Every row gives one point. Each copy is the shape, with its points in the same order, turned, moved and blurred by noise. Is it also mirrored, or only turned?
(in the rows, 128 means zero)

Shape (8 x 2)
[[116  86]
 [140 137]
 [ 86 168]
 [132 136]
 [138 177]
 [ 59 137]
 [ 87  82]
 [143 158]]
Copy 1 (8 x 2)
[[115  87]
 [117 142]
 [180 147]
 [125 141]
 [138 177]
 [192 106]
 [141  71]
 [124 163]]
Copy 1 is: mirrored
Copy 2 (8 x 2)
[[119 186]
 [130 129]
 [191 140]
 [137 136]
 [154 103]
 [192 182]
 [138 207]
 [142 114]]
Copy 2 is: only turned

Shape (7 x 3)
[[ 86 172 202]
 [118 158 105]
 [145  86 172]
 [137 137 140]
 [101 144 120]
 [ 92  95 119]
 [170 186 109]]
Copy 1 (7 x 3)
[[103  51  85]
 [ 96 153 108]
 [175 100 148]
 [134 129 112]
 [ 94 131 123]
 [106 125 171]
 [129 174  61]]
Copy 1 is: mirrored
Copy 2 (7 x 3)
[[ 96  43 155]
 [135 139 152]
 [ 55 121  89]
 [ 94 129 136]
 [135 120 133]
 [133 123  82]
 [102 164 193]]
Copy 2 is: mirrored
Copy 3 (7 x 3)
[[159 136  61]
 [159  96 150]
 [ 80 160 129]
 [139 135 145]
 [145  95 130]
 [ 93  86 135]
 [187 144 179]]
Copy 3 is: only turned
Copy 4 (7 x 3)
[[180  44  74]
 [104 101 122]
 [199 135 131]
 [151 107 131]
 [123 106 102]
 [138 151  89]
 [109  70 175]]
Copy 4 is: only turned

Shape (10 x 4)
[[ 74 142 140 111]
 [ 99 140 172  64]
 [127  80 185 121]
 [161  47  63 125]
 [127  90 113 131]
 [ 89  96 112 139]
 [150 142  77 118]
 [129  90 150  75]
 [132 136 107  96]
 [153 155 138 156]]
Copy 1 (10 x 4)
[[185 140 135 162]
 [140 188 163 162]
 [103 103 160 171]
 [ 85  86  30 154]
 [126 104  96 154]
 [166  97 108 166]
 [134 142  71 101]
 [104 148 132 188]
 [138 149  96 130]
 [135 111 137  82]]
Copy 1 is: only turned
Copy 2 (10 x 4)
[[128 105 183 103]
 [157 109 203 157]
 [ 97  84 151 185]
 [ 20 183 131 154]
 [ 79 134 140 138]
 [ 72 111 160 112]
 [110 180 127 109]
 [106 130 183 179]
 [120 162 158 129]
 [134 125  98 123]]
Copy 2 is: mirrored
Copy 3 (10 x 4)
[[108 100 102 136]
 [117  87 138 189]
 [105 171 148 175]
 [217 204 107 136]
 [153 166 119 132]
 [135 152  88 123]
 [196 123 133 104]
 [148 141 137 188]
 [172 109 130 135]
 [136 132 171  90]]
Copy 3 is: only turned

Shape (9 x 6)
[[ 90 100 151  62 143 131]
 [112  64 164 163 110 173]
 [105 103 121 168 106 180]
 [203 141  88 114 112 103]
 [194 121  83 105 118 126]
 [155 167 132  84 104  98]
 [ 63 102 128 118 190 103]
 [ 69 116 111 101 137 133]
 [177 149 118  95 164 140]]
Copy 1 (9 x 6)
[[146 183 153  85  77 143]
 [107 157 164 115 131  50]
 [128 119 171 146 131  75]
 [159 101  45 132 118 130]
 [163  95  62 120 101 115]
 [152 158  73 150 102 163]
 [129 147 178  63 141 172]
 [163 148 177 110 113 147]
 [116 103  83 114  80 152]]
Copy 1 is: mirrored
Copy 2 (9 x 6)
[[131 193 145 165 142 122]
 [107 104 106 128 148  62]
 [139 100  80 123 121  91]
 [112 116 164  98  47 175]
 [105 125 147 113  45 158]
 [159 144 187 114  95 166]
 [118 161  98 169 181 175]
 [147 174  94 146 141 141]
 [129 123 160 173  70 165]]
Copy 2 is: only turned

Shape (11 x 6)
[[162 160 146  37  99  85]
 [122  60 144 153 139 137]
 [173 149 128 124  94 152]
 [100 126 145 176 142 124]
 [165 164 160 128 123 138]
 [110 122  76 119 143 170]
 [ 92 144 134 104 165 103]
 [153 136 129 166 148 130]
 [109 124 127  64  44 185]
 [136 128 191 111 147 110]
 [194 131  90 106  55 115]]
Copy 1 (11 x 6)
[[ 93 147 113  80 202 109]
 [ 98 163 199 175 110 159]
 [ 89 119 109 167 148 110]
 [115 132 166 145  78 160]
 [ 73  92 128 139 131 115]
 [148 143 189 166 116  76]
 [130 136 184  79 113 118]
 [115  94 164 161 114 149]
 [ 81 217  95 154 132  54]
 [ 60 126 164 104 130 152]
 [123 146  96 181 200 117]]
Copy 1 is: mirrored
Copy 2 (11 x 6)
[[ 82 124 174 101 189 190]
 [172 163 117 182 142  96]
 [164 107 123  98 153 153]
 [140 157  77 163 104 125]
 [145 100  99 124 150 173]
 [137 110 149 130  89  90]
 [ 80 131 125 165 117 144]
 [173 122 107 155 113 155]
 [111 125 135  51 182  80]
 [112 132 103 174 180 161]
 [176 142 174  63 153 166]]
Copy 2 is: mirrored
Copy 3 (11 x 6)
[[112  90 207 203 103 134]
 [129 183  93 133  82 137]
 [136  92 164 105  74 131]
 [104 167 119  96 129 121]
 [107 112 174 106  88 102]
 [183 120 110 121 136 127]
 [121 152 147 157 163 102]
 [133 155 153  93  99 115]
 [125  37  98 170  99 156]
 [ 83 152 153 156  93  92]
 [153  87 181 138  67 190]]
Copy 3 is: mirrored
Copy 4 (11 x 6)
[[194  94 175 114 203 182]
 [ 57 127 110 123 123 182]
 [130 131 125 111 185 119]
 [ 93 120 118 173 106 137]
 [122 135 145 147 180 127]
 [103 118 150  79 103 116]
 [133 101 183 151 105 165]
 [ 83 112 136 151 149 119]
 [188 175 107  60 144 160]
 [109 132 161 167 160 185]
 [153  81  92  78 208 128]]
Copy 4 is: only turned
